Each row is a point. Examples show where two turns around zero, p and q, send a point. Where does a point land after both, in the order given? Backwards means that the second turn is done in reverse. Each puzzle has new turns, and all numbers are rounded.
(in the rows, 128 means zero)

Turn p:
[ 96 110] -> [ 99 105]
[139 141] -> [137 143]
[162 110] -> [164 116]
[115 151] -> [111 149]
Turn q:
[158 141] -> [148 154]
[121 131] -> [120 127]
[137 146] -> [127 148]
[96 93] -> [117  82]
Where do these land?
p, then q: [109 100] -> [131  94]
q, then p backwards: [115 134] -> [114 129]
q, then p backwards: [160 150] -> [151 160]

Turn p:
[149 152 144 144] -> [134 162 136 145]
[113  81 103 141] -> [120  74 130 142]
[ 91 100 123 128] -> [111  90 142 112]
[138 153 129 105] -> [134 153 109 113]
[136 125 158 102] -> [158 137 136 103]
[141 156 112 147] -> [112 152 115 152]
Turn q:
[107 158 103 124] -> [ 90 144 123 143]
[134 107 132 113] -> [137 115 118 109]
[ 99 129 127 130] -> [106 114 138 134]
[152 169 148 133] -> [138 174 150 127]
[148  77 130 140] -> [169  94 111 127]
Where do these land?
p, then q: [169  97 102 109] -> [161 126  84 153]
q, then p: [ 98 134 120 126] -> [111 113 147 117]
p, then q: [124 115 108 106] -> [126 114  99 125]
p, then q: [109 147 118 141] -> [102 119 142 133]
p, then q backwards: [149 122 176 158] -> [140 150 164 170]
q, then p: [120 152 144 128] -> [125 147 144 111]
